Each row of a before or after table is a point. One or more steps were done to the points. Then noise was added and the rows were shuffled. The steps act on columns, c1 being the first. What was done? A step turns or swaps two columns, mirrors them in a line or flattens them onto one, adds a multiple of one to another, or multiplies or shifts one. Angles are multiples of 10 degrees, from the lower column toward the higher: turns from -170 to 170, lines from 10 to 170 but not 90. Use the fewest steps. Two steps may share a column if one is a turn and the other turns, adds or multiplies; they go together, in the order done. Otherwise the lowest column goes first.
(in the rows, 128 means zero)

Before (8 x 2)
[[117 128]
 [126 117]
 [155 130]
 [193  90]
 [183 156]
 [104 169]
 [140 195]
 [ 98 147]]
After (8 x 2)
[[100 195]
 [ 86 118]
 [114 131]
 [143 156]
 [ 64 170]
 [ 77 128]
 [153  90]
 [ 58 148]]
Steps: shift c1 by -40

Before (8 x 6)
[[ 65 122 137 136 127  90]
 [158 110 125 141 136  71]
 [141  96  86 131 108 166]
 [156 179 106 133 170 146]
 [ 78 127 144 168 144 179]
 [140 173 148 143 110 142]
 [146 138 141  97 136  89]
 [ 69 164 186 133 163 174]]
After (8 x 6)
[[ 87 167 189 134 226 189]
 [ 56 121 136 132 114 114]
 [146 172 149 145 119 139]
 [132 139 143 100  92  85]
 [137 112 123 138  68  64]
 [162 181 102 137 174 136]
 [155  98  86 129 140 159]
 [ 96 125 143 166 211 193]]
Steps: turn c1 and c6 by -20 degrees; add 1 times c6 to c5

Before (12 x 11)
[[100 114 125 159  99 186 150 137 131 100 130]
 [138 124  72 138 153 134  75 158 130 118 115]
 [122  75 134 129 202 143  93 109 209 118  67]
 [165  97 170 135  79 124  58 130 191  97 214]
 [157 115 106  89 112 182 116 127 144  97 130]
 [117 115  99 111 102 145 126 178 165 159 147]
 [ 82 175  97 129 161 111 154 114 153  98  96]
 [128 201 171 147  87 186 101  72 126 122 132]
 [117 170 160 131 129 142 152 199 138 112 122]
 [138 170 181 137  19 122  96 104 115 102 137]
 [ 96 123 130 133 202 128 159  96  77 134  94]
 [181 181 125 160  82 129 133 122 148 123 127]]
After (12 x 11)
[[ 86 124 189 126  89 134 147 169  92 131  77]
 [129 126 177 128 165 140 117  67 115 124 127]
 [ 89 112 105 163 149 180 112 146 131 117 130]
 [172 183  89 111 139 156 129 136 127 125 148]
 [107 115 116 149 169 121  82 111 146 139 163]
 [130 169   9 114 125 134 161 107 137 118 114]
 [117 201  68 164  88 173 189 124 133 124 126]
 [157  95  65 119 125 135 149  61 215 115 192]
 [ 71 173 175 112 124 119 130 157  97 120 152]
 [148 114 126 193 157 121 135 114 135 114 144]
 [106 170 111 139  86 137  52 124 121 122 139]
 [112  73 188 138 100 137 157 102  67 124 211]]
Steps: shift c1 by -10; turn c3 and c5 by -120 degrees; add -0.3 times c2 to c5; mirror c4 and c6 in the line at 60 degrees; turn c7 and c8 by 110 degrees; swap c9 and c11; multiply c10 by 0.4

Before (10 x 20)
[[112 163 119  87 161 147 140  74  47 127 110 105 136 177 116 123 132 133
  194  89]
 [157 134 127 204 132 117 124 130  72 133 144  95  90 115 136 132 124 105
  175 125]
 [144 158 133  93  50 118 102 129 129  99  96 121 143 116 152 125 123  94
  140 146]
 [113 164 130 114 148 157 127  97 165 117 124  97 108 139 149 102 113 121
  155 125]
 [200 166 123  93 152 127 130 139 104 118 107 169 168 109 157 108 110 122
  160 106]
 [114 152 111 102 135 124 142 105 139 115 127 113  91 121 107 120 135 107
  130 153]
 [135 159  80  88 153 136 107 120 156 109 126 122 111 127 128 137 139  83
  126 109]
 [112 165 137 107 150 130  88 138 146 133 135 103  97 118 140 119 125 236
  123 152]
 [118  53 100 127 150 122 131 136 128 104 141 125 106 130 158  99 128 102
  126 141]
 [144 169 138 249 161 183 130 130 100 108 138 158 118 109 154 101 123 126
  171 111]]
After (10 x 20)
[[112 119 143 101 114 126 130 118 133 144 130 123  92 122 165 120 137 106
  136 173]
 [146 160 148  93 205 117 160 136 137 154  95 143 140 112 128 122 123  93
  125 163]
 [158 139 127 203 127 119 134 128 143 148 146  98  90 115 126 131 125 106
   54 136]
 [202 172 121  92 106 129 134 132 144 109 105 168 169 112 147 110 111 124
   89 106]
 [111 136 126  88  94 144 141  66 148 145 107 112 135 175 168 125 133 132
   27 109]
 [117 117 146 127  97 122  86 138 127 149 139 143 108 133  61  98 130 104
  129 149]
 [110 159 112 107 110 127 173 147 132 137 135 105  95 120 130 118 125 237
  145  93]
 [147 170 108 248 102 184 137 124 147 125 139 166 118 107 149  98 126 126
   85 115]
 [112 165 117 115 111 155 137  97 171 157 123 116 105 138 148 102 112 123
  147 137]
 [133 142 164  85  90 136 162 113 141 147 127 134 113 125 144 135 138  84
  150 137]]
Steps: turn c2 and c15 by -60 degrees; turn c7 and c15 by 150 degrees; turn c3 and c5 by 160 degrees; turn c8 and c20 by -20 degrees; add -0.5 times c18 to c20; mirror c9 and c19 in the line at 30 degrees; mirror c10 and c12 in the line at 110 degrees

Before (9 x 48)
[[116 139 129 140 135 135 112 112 126 140 106 165 144 186 155 150 155 149
  116 125 121 113 143 117 104 143 107 128 119 127  96 129 140 129 107 149
  145 102 147 170 128 135 152 119 137 133 146 121]
 [109 130  98 147 128 139 150 150 130 113 114 155 131 116 139 137 169 134
  108 112 133  95 175 157  95 105 116  93 119 109 103 159 130 125 157 173
  130  91 145 142  92 100 125 127  98 172 169 153]
 [125 119 130 136 137 113 113 110 111 174 112 155 124 148 158 141 107 133
  147 134 137  92 138  99  77 125 144 114 129 130  98 134 140 120 121 127
  115 116 158 137 170 147 163 143 119 120 155 116]
 [127 148  98 136 120  92 163 130 136 129 142 125 147 111  93  88 159 135
  123  96 152 154 145 111 113 138 132 132 124  85 174 102  97  84 156 132
  138 144  66 137 141  96  98 123 156 155 140 155]
 [145 144  61 150 118 126 148 101 116 136 129 127  93 109 110 139 133 124
  155 112 144 108 100 119 154 180 146 150 137 135 141 118 103 117 132  98
  117 146 114 101 150 110 117 110 141 114  96 113]
 [104 157 103 151 108 125 160 132 125 108 145 111 148 119  86 101 144 140
  136  69 153 165 141 122 109 162 124 138 139 109 168  96 115  83 165 119
   89 146  86 124 124 106  74 122 144 142 133 151]
 [132 118  92 151 154 115 106  81 114 161 109 112 118 131 144 158  98 106
  144 141 113 103 120 119 125 134 143 159 137 153 128 137 117 116 115 121
  106 152 135 107 156 154 134 130 161 114 101 116]
 [128 141 132 142 135 133 120 110 111 158  93 125 116 136 152 143 132 129
  124 140 117  79 143  88 104 125 148 110 104 136  77 148 148 135 133 140
  121 108 143 159 149 163 147 137 129 128 115 130]
 [127 137 115 130 129 141 128 116 108 177 111 159 138 189 154 146 142 114
  111 136 120  98 122 123  95 125 144 106 114 135 107 161 143 132 133 146
  119 130 147 149 127 138 130 122 141 109 141 107]]
After (9 x 48)
[[123 120 129 137 139 114 111 111 114 177 116 155 126 146 158 139 110 134
  146 133 137 236 140 100  72 126 146 117 130 130 100 133 142 118 121 128
  117 115 159 138 172 149 163 143 119 119 156 120]
 [144 143  62 149 119 127 148 101 117 138 129 129  95 109 110 140 106 123
  154 114 144 146  98 118 157 179 147 150 136 135 139 120 104 118 135  97
  118 146 115 101 149 111 118 109 143 114  96 110]
 [127 149  97 135 120  92 162 132 136 129 140 125 148 113  95  86 138 139
  123  94 152  10 142 114 113 138 130 132 122  84 174 101  97  87 156 132
  139 144  65 138 141  97  97 124 152 153 142 154]
 [125 138 134 140 133 131 120 110 112 158  93 125 117 137 153 144  82 129
  124 141 118 190 144  89 104 124 145 111 102 138  77 147 148 136 133 141
  120 107 141 158 147 162 148 140 131 128 116 129]
 [108 128  99 148 127 140 150 150 129 112 114 155 129 116 139 139  76 136
  110 109 134  72 174 156  96 107 115  92 122 110 103 159 127 125 157 175
  130  91 141 141  90 102 125 127  95 173 171 155]
 [126 138 115 129 131 137 128 117 109 177 109 159 140 192 154 146  94 114
  111 138 120 138 123 125  93 125 144 104 114 133 109 162 144 134 133 143
  119 131 147 153 124 138 129 119 137 109 139 105]
 [103 157 104 149 110 124 157 134 122 109 146 114 148 119  85 101 150 141
  138  67 150  29 140 123 109 161 125 138 141 111 169  95 115  84 165 119
   89 149  85 122 124 105  76 122 143 141 133 149]
 [113 143 132 142 136 136 113 112 127 141 106 168 147 189 154 149 101 148
  115 123 120  80 144 120 103 144 106 127 120 128  99 129 140 130 107 152
  146 105 148 175 126 134 152 120 137 130 148 120]
 [132 119  93 152 156 114 106  80 116 159 110 112 115 131 143 158 118 106
  146 142 111 244 122 119 126 136 145 160 136 155 127 137 118 118 118 124
  104 151 139 107 154 155 133 129 162 113 101 113]]
Steps: turn c17 and c22 by -120 degrees; multiply c22 by 3
